Every row gives one point. Each copy is the shape, with its points in the same order, turned, moved and blurred by noise. Is it also mirrored, or only turned?

Shape:
[[ 1.5 -3.0 -2.8]
 [-2.0  0.6  3.5]
 [ 1.8 -4.3 -0.4]
 [ 0.6  6.2 -1.3]
 [ 6.1 -1.1  4.6]
 [ 5.9  6.6  1.5]
 [-4.9 -3.4 -0.9]
 [ 7.4 -1.9  5.6]]
Copy 1, 8 rows:
[[ 3.8 -2.5 -2.8]
 [-3.1 -2.4  1.0]
 [ 3.5 -4.6 -1.1]
 [-0.6  5.0  0.1]
 [ 3.4 -3.0  6.0]
 [ 2.1  5.1  5.4]
 [-2.0 -4.6 -5.0]
 [ 4.4 -4.1  7.4]]
Copy 1 is: only turned
Copy 2:
[[ 1.9 -0.5 -4.3]
 [-2.8 -2.5  2.6]
 [ 1.5 -3.9 -3.6]
 [-0.2  4.4  3.6]
 [ 4.7 -5.0  2.9]
 [ 4.5  3.0  5.7]
 [-5.2 -0.7 -5.1]
 [ 5.7 -7.1  3.4]]
Copy 2 is: only turned
Copy 3:
[[ 3.1  0.7 -5.2]
 [-1.3  0.0  1.8]
 [ 0.1  0.8 -5.5]
 [ 5.0  4.1  3.9]
 [-2.9  6.9 -3.5]
 [ 3.1  9.4  2.2]
 [ 1.2 -5.4 -1.2]
 [-4.3  7.4 -4.1]]
Copy 3 is: mirrored
Copy 4, 8 rows:
[[ 0.0 -2.8 -3.7]
 [-0.9  2.7  2.4]
 [-3.7 -2.0 -3.3]
 [ 4.3  5.5 -2.5]
 [-6.9  3.6 -4.0]
 [ 0.4  8.4 -5.5]
 [ 1.2 -4.8  3.0]
 [-8.4  4.2 -3.8]]
Copy 4 is: mirrored

Shape, 8 rows:
[[ 2.3 -6.3 -1.5  0.0]
 [-1.8  0.1  6.0  7.2]
 [ 4.6 -8.9 -0.7  2.2]
 [ 4.7 -0.5 -5.6 -4.9]
 [-5.5 -1.6  7.2  5.0]
 [-7.4  0.4 -0.7  1.1]
 [ 1.2 -2.3  1.7 -3.4]
 [-2.5  0.4  6.0  1.5]]
Copy 1:
[[ 3.3 -1.2 -2.0  3.2]
 [-1.8  0.7  8.5 -1.5]
 [ 7.0 -1.6 -0.2  4.3]
 [ 2.6  2.6 -8.8 -0.5]
 [-5.0 -2.7  8.1 -0.2]
 [-7.7  1.8  0.4  2.7]
 [ 0.6 -2.3 -3.1 -1.5]
 [-3.4 -1.6  4.0 -3.1]]
Copy 1 is: only turned
Copy 2, 8 rows:
[[ 3.2 -5.5 -1.8 -1.9]
 [ 2.4  6.9 -5.0 -0.5]
 [ 6.7 -5.7 -2.9 -3.6]
 [ 0.8 -8.7  1.8  5.2]
 [-0.6  7.3 -3.9 -3.8]
 [-6.3  0.8 -4.6 -0.2]
 [ 0.6 -2.4  2.6 -0.1]
 [-0.3  4.8 -0.3 -0.9]]
Copy 2 is: mirrored

Shape (9 x 6):
[[  3.3   6.3   1.4  -2.3   1.0   4.9]
 [ -4.8  -3.9  -2.5   2.9   1.7  -1.7]
 [  1.1  -6.8   0.2   5.1  -1.8  -4.9]
 [  1.9   6.1  -0.1 -11.4  -0.3  -3.6]
 [ -2.4   0.9  -0.9   6.7  -6.6  -0.3]
 [ -3.4  -5.6  -1.6  -3.5   0.8  -3.6]
 [  0.8   2.1   5.7  -5.8   1.3   3.6]
 [  1.6   2.1  -2.1   0.3   0.7   5.2]
 [  1.0   3.4   4.4   6.1  -0.7  -5.1]]
Copy 1, 9 rows:
[[-2.5  5.7  2.5 -2.4 -6.4  3.5]
 [-1.6  1.1 -1.9  0.6  6.9  4.1]
 [ 2.7  1.4  0.2  8.4  5.4  3.0]
 [ 4.6  1.6  2.8 -7.7 -5.6 -5.6]
 [-5.8  2.0 -3.5  7.1  0.8  1.5]
 [ 4.2 -1.9 -0.5 -1.1  5.8  1.4]
 [ 1.1 -0.7  5.3 -3.9 -5.8  4.7]
 [-2.0  5.7 -1.9 -2.0 -3.1  6.0]
 [-5.1  4.5  4.9  6.7  2.3 -0.9]]
Copy 1 is: only turned
Copy 2, 9 rows:
[[ -4.8   5.4   1.1   1.2  -0.8  -0.6]
 [  0.5 -10.2  -2.0   0.2   2.0  -1.7]
 [  7.9  -7.4  -4.0   1.3  -1.2  -0.2]
 [ -4.6   7.0  -2.2  -8.8   1.6   4.9]
 [  1.7  -5.4  -0.8   7.7   3.5   3.0]
 [  1.1  -8.1  -0.2  -5.8   0.6   1.6]
 [ -3.0   4.0   4.9  -3.5  -0.4  -1.3]
 [ -3.6  -0.8   0.0   3.1  -3.2  -1.1]
 [  5.1   0.3  -2.8   3.9   6.7  -2.1]]
Copy 2 is: mirrored

Shape (10 x 6):
[[ 0.4  1.5 -7.5 -5.9 -7.2 -0.7]
 [ 8.9  1.2 -2.9  3.9 -2.6 -4.5]
 [-9.1  2.2 -4.2  0.6  1.1 -2.2]
 [-3.5  3.5 -0.3 -9.2 -1.6 -2.0]
 [ 0.0  2.4  1.0  2.1 -4.9  0.4]
 [-0.3  1.1 -1.1  0.5  1.7 -0.8]
 [ 6.8 -7.2  3.2  6.9 -0.9 -0.7]
 [-2.7  1.2  0.3  4.3 -5.5  0.8]
 [ 2.3  1.7 -0.9 -0.8  1.6  1.9]
 [ 9.1  0.2 -4.6  7.3  0.2  1.7]]
Copy 1, 10 rows:
[[ 8.2  5.3  4.1 -0.7 -4.8 -2.9]
 [ 5.9  1.1 -3.1  3.0  5.8 -7.8]
 [-5.5  6.0  1.7  2.9 -4.8  0.5]
 [ 2.7  2.8 10.1  2.5 -0.7  2.2]
 [ 3.1 -0.8 -1.4  1.0  0.9  1.3]
 [-1.6  2.1  1.3  0.6  2.4 -2.5]
 [ 1.4 -9.6 -4.6 -0.3  4.4 -7.1]
 [ 0.9 -1.1 -4.0  1.4 -2.1  1.6]
 [ 0.2  1.9  2.3 -1.7  4.5 -2.2]
 [ 3.2  1.4 -6.9 -2.8  5.9 -8.6]]
Copy 1 is: only turned
Copy 2:
[[ 5.8 -8.1 -0.9 -3.6 -2.1  0.6]
 [ 0.5 -1.2 -8.2 -4.3  5.4 -4.3]
 [ 1.7 -1.4 -2.8  6.1 -9.2  1.0]
 [-1.1 -6.7  5.0  0.0 -6.2 -1.5]
 [-2.6 -1.2 -3.5 -2.6 -1.7  3.7]
 [-0.1  1.4 -1.5  0.6 -2.0 -1.6]
 [-2.6  3.6 -4.4  1.3 10.4  4.1]
 [-1.5 -0.7 -5.3 -0.6 -2.3  6.0]
 [ 0.3  2.8  0.7 -2.5 -0.4 -1.5]
 [ 3.0  5.7 -7.5 -5.0  5.1 -1.7]]
Copy 2 is: mirrored
Copy 3 (10 x 6):
[[  4.0  -6.3  -1.6  -3.0  -8.0  -3.1]
 [ -4.9  -4.6   1.5 -10.9   0.1  -1.2]
 [  2.2  -3.2  -7.4   4.2   0.5   1.0]
 [  4.1   2.7  -2.5   0.5  -8.7  -2.1]
 [ -3.6  -3.0   0.4  -0.3  -3.3   2.3]
 [  2.3  -1.8  -1.4  -2.4   0.5   2.5]
 [ -3.9  -5.9  10.0  -4.4   5.8   2.4]
 [ -3.6  -5.8   0.2   2.6  -1.3   3.0]
 [  1.5  -2.1   0.2  -4.4  -1.5   5.0]
 [ -3.8  -8.5   1.6 -10.3   2.5   5.2]]
Copy 3 is: mirrored
Copy 4, 10 rows:
[[-2.5  0.9 -8.5  1.0 -1.3  4.1]
 [-0.6  0.1 -0.9 -4.6 -8.4 -5.3]
 [ 2.4  4.9 -1.3  5.1  6.8 -2.0]
 [-4.2 -3.7 -5.5  2.0  6.9 -0.1]
 [-2.4  1.8  2.2 -2.5  0.2  0.9]
 [ 2.0 -1.1  0.6  0.5  1.5 -2.8]
 [ 0.4 -2.8  9.0  0.6 -9.2 -2.3]
 [-1.6  4.6  3.8 -0.6  0.6  1.6]
 [ 2.5 -3.5  0.2 -1.9  0.6 -0.9]
 [ 6.2  0.0  1.8 -5.6 -8.7 -2.3]]
Copy 4 is: only turned

Shape (11 x 8):
[[  2.2  -5.4   1.1  -1.2  -1.6   2.6   5.9   1.4]
 [ -1.4   0.1   3.1   2.4   3.3  -0.4  -1.6   1.3]
 [  2.2   1.6 -10.0  -0.7  -4.2   3.2  -0.6  -3.5]
 [ -3.3   2.7  -3.0   2.3   0.7   2.3  -1.1   1.5]
 [ -3.9   2.5   6.5   3.5   8.4   3.4  -0.1  -2.7]
 [ -3.2  -1.4   0.6  -0.8  -2.3 -13.5  10.2  -1.5]
 [ -4.6   3.3   6.0   5.4  -1.3   3.7   2.6   1.1]
 [  0.9   2.1  -4.5   3.0  -4.0   3.4  -1.6  -5.2]
 [ -2.9   4.2   5.4  -1.6  -1.5  -0.9   0.4  -2.2]
 [  0.0   2.5  -1.2  -0.8   7.9   3.1   3.0  -2.1]
 [  2.6   4.3  -1.4   4.2  -0.1  -1.4   0.4   2.6]]
Copy 1, 11 rows:
[[ -1.7  -1.5  -3.7   1.4   0.8   3.2  -4.2  -5.6]
 [ -3.0  -1.1   1.7  -2.9  -2.9  -3.4   1.6  -3.8]
 [ -1.2   9.3   1.4   4.1   4.5   2.8   0.8   2.2]
 [ -5.5   2.1   3.6   0.2   1.3  -3.4   1.1   0.1]
 [ -5.1  -5.5   0.4  -6.6   1.3  -4.4   7.5  -4.1]
 [ -7.8  -1.8  -9.9   5.6 -12.3   2.4   0.1   0.9]
 [-11.0  -3.6   2.7  -4.3   0.2   0.7   0.7  -3.5]
 [ -3.9   7.7   1.9  -1.1   3.1   3.5   2.6   0.0]
 [ -4.2  -3.9   1.7  -2.5  -3.4   3.2   3.8   0.5]
 [ -1.6  -2.1  -1.6   1.7   3.5  -4.3   6.3  -3.2]
 [ -5.7   2.8   4.1   3.1  -3.0  -0.9   2.5  -4.5]]
Copy 1 is: only turned
Copy 2:
[[  3.9  -3.9  -4.5   4.4  -1.8  -3.9   0.3   1.3]
 [ -2.6  -4.3   1.3   2.5   1.5   1.5  -3.6   5.8]
 [ -5.5  -2.8  -1.5   0.4 -10.0   1.1   4.3  -3.5]
 [ -4.2  -4.5  -1.4   1.3  -5.2   4.4  -1.8   4.4]
 [ -0.6  -2.0   2.6   8.3   1.5   6.4  -8.6   5.2]
 [ -5.4   8.9  -7.4   2.1   1.6  -8.4  -0.4   7.8]
 [  2.1  -2.0   1.8   3.3  -5.3   2.0  -6.3   9.8]
 [ -4.1  -1.7   2.6   0.4  -9.1   0.8  -1.1  -1.5]
 [  0.7   3.2   2.3   0.9  -1.2   2.5  -1.7   6.2]
 [ -2.9  -2.6  -1.4   9.6  -0.5   4.8  -1.3   1.6]
 [ -5.4  -3.9   2.2   3.5  -3.9  -0.6   1.4   7.1]]
Copy 2 is: mirrored
Copy 3:
[[  2.4   2.9   0.9   0.3  -3.6  -2.1   5.2   0.7]
 [ -4.3   0.6   1.7  -1.9  -1.0   1.8  -2.1   3.2]
 [  1.0  -9.0  -8.7   0.7  -2.8  -2.3   2.0  -1.3]
 [ -4.5  -6.2  -1.1   0.5  -4.4   2.0  -0.4   1.3]
 [ -7.1  -1.7   6.7  -4.8   4.1   4.6   0.9   3.7]
 [ -2.9   7.6  -0.6  -4.1  -5.5  -1.2  -1.8 -13.6]
 [ -0.8  -2.4   6.0   1.5  -2.5   7.9  -0.7   0.2]
 [  1.4  -8.0  -6.1  -0.6  -0.1   1.8  -0.4  -0.4]
 [ -0.4  -2.2   5.8  -1.6  -0.3   0.5  -4.3  -2.6]
 [ -7.6  -3.6   0.9  -1.3   3.1  -1.5   4.9   1.2]
 [ -5.1  -0.6  -3.5   3.6  -0.6   2.4  -2.7  -0.3]]
Copy 3 is: mirrored
Copy 4:
[[  2.2  -3.2  -1.1   4.6  -0.5   2.9  -7.9  -1.2]
 [  0.7  -2.2   0.6   0.6  -0.3  -1.5  -1.8   7.3]
 [  1.3   0.4  -5.2  -3.0   4.2  -5.8  -2.3  -6.4]
 [  4.7  -1.6  -4.8  -1.3   1.6  -3.5  -0.6   4.6]
 [  0.4   2.7   0.5   3.6   1.1  -4.8  -5.1  13.3]
 [  9.3  -2.2   8.2   1.4 -12.0  -2.2  -2.8  -2.0]
 [  1.4  -2.5  -4.1   7.0  -3.5  -4.4  -2.0   8.4]
 [ -1.0  -0.4  -4.6  -0.3   1.0  -7.7  -0.4  -1.9]
 [  0.9   0.9   1.4   6.5  -2.4  -2.3   2.2   4.8]
 [  4.8   2.2   1.7   1.0   5.0  -4.6  -6.0   6.5]
 [  2.7  -7.5   0.9   0.8   1.9  -4.6  -0.5   3.0]]
Copy 4 is: mirrored

Shape, 13 rows:
[[ 4.9  1.7 -0.6 -0.6 -0.5  6.3 -4.0 -4.1 -4.5]
 [-5.2  6.6 -2.6  0.9  2.0 -0.2  0.0  2.7  4.0]
 [ 0.8 -5.1  1.1  0.7  0.9  2.3 -0.8 -1.3  4.1]
 [-5.0  2.0 -0.4  1.9  2.7  1.0 -4.6  4.3 -4.4]
 [ 6.4  0.9  0.8 -1.8 -6.8 -1.6  4.6 -4.4 -4.8]
 [-3.8  3.3  5.7 -4.3 -2.4 -0.4  4.2 -2.3  3.5]
 [-1.1 -5.6  4.4 -4.8  1.3 -5.8  3.8 -3.2 -3.5]
 [ 4.9 -5.3  3.7 -0.7 -7.7 -2.7  3.0  4.6 -2.2]
 [-0.2 -0.5 -1.6 -4.1  1.7  3.8  1.4 -3.0  1.1]
 [-4.2 -0.6  6.1 -5.2  2.6 -5.4  0.2 -6.6  5.6]
 [ 5.3  1.5  5.8  2.1 -1.3  5.1  5.5 -7.5  3.4]
 [ 1.4  6.6  1.5 -0.3 -6.3 -3.4  5.8  3.8  2.6]
 [ 6.0 -5.0  3.1 -8.1  4.0 -2.8  5.1  2.0  5.9]]
Copy 1:
[[  2.1   2.3  -5.3  -2.0   0.8   2.5   0.6  -4.5   4.0]
 [ -3.7   0.6   4.3   1.7   1.4   2.6   0.3   7.3  -2.7]
 [  1.1  -1.6  -0.5   0.3  -0.8  -1.5  -4.2  -3.6  -4.6]
 [  1.8  -2.7   5.1  -1.0  -2.6   4.7   0.6   2.8   4.0]
 [  5.0   6.1  -7.0   1.3  -3.3  -7.1   2.3   0.8   1.6]
 [ -4.4   5.5   0.9   6.7  -5.3  -3.4  -0.3   0.9  -4.1]
 [  0.3  -0.3   1.8  -2.0  -9.3  -8.4   2.7  -2.7  -2.1]
 [ 10.9   5.0  -0.5   1.4  -6.3  -5.6  -2.2   0.5  -2.2]
 [ -2.3  -0.2  -2.9  -1.7  -2.6   0.9   0.1  -1.5  -3.6]
 [ -7.8   2.1   5.2   2.1  -3.9  -7.9  -0.6  -3.2  -4.0]
 [ -0.5   2.8  -6.4   8.4   0.9  -4.7   2.2  -4.8  -3.0]
 [  3.1   8.4   0.4   4.2  -1.5  -3.2   1.6   8.2  -3.9]
 [  2.1   4.6   1.9  -2.9  -3.1  -6.1   1.9  -4.6 -12.7]]
Copy 1 is: mirrored
Copy 2 (13 x 9):
[[  6.6  -1.2  -3.1   0.0  -8.3   1.7   1.2   1.8  -1.5]
 [  4.1   5.1  -3.0   0.8   7.8   4.2   3.6   2.8  -2.6]
 [  3.7  -0.7  -2.4  -3.3  -0.2  -1.8   1.5   4.1   5.2]
 [  3.5  -0.3  -4.9   4.1   2.5   6.1  -0.4  -2.2   0.1]
 [  1.9   0.8   6.8   0.4  -7.3  -4.1  -1.0   0.1  -3.1]
 [  3.0   4.4   6.3  -6.4   3.1   3.6   0.7   0.3   1.0]
 [ -0.8  -4.2   3.7  -4.8   2.6  -2.9  -5.7  -0.6   1.9]
 [ -2.4   1.0   6.0   4.0  -3.9  -3.2  -2.4   3.2   6.6]
 [  1.9  -1.4  -1.3  -5.0  -0.9   1.0   3.3   3.6  -2.3]
 [  5.6   2.3   2.0 -10.9   6.0  -1.0  -4.2   0.9   1.1]
 [ 10.1   0.4   6.5  -5.3  -4.0  -1.1   6.5   3.4   2.5]
 [  1.1   7.2   8.8   4.2   2.3   0.0   2.5   3.9  -1.0]
 [ -0.6  -3.2   4.0  -5.1   3.8  -2.5  -2.7  13.2   3.6]]
Copy 2 is: only turned
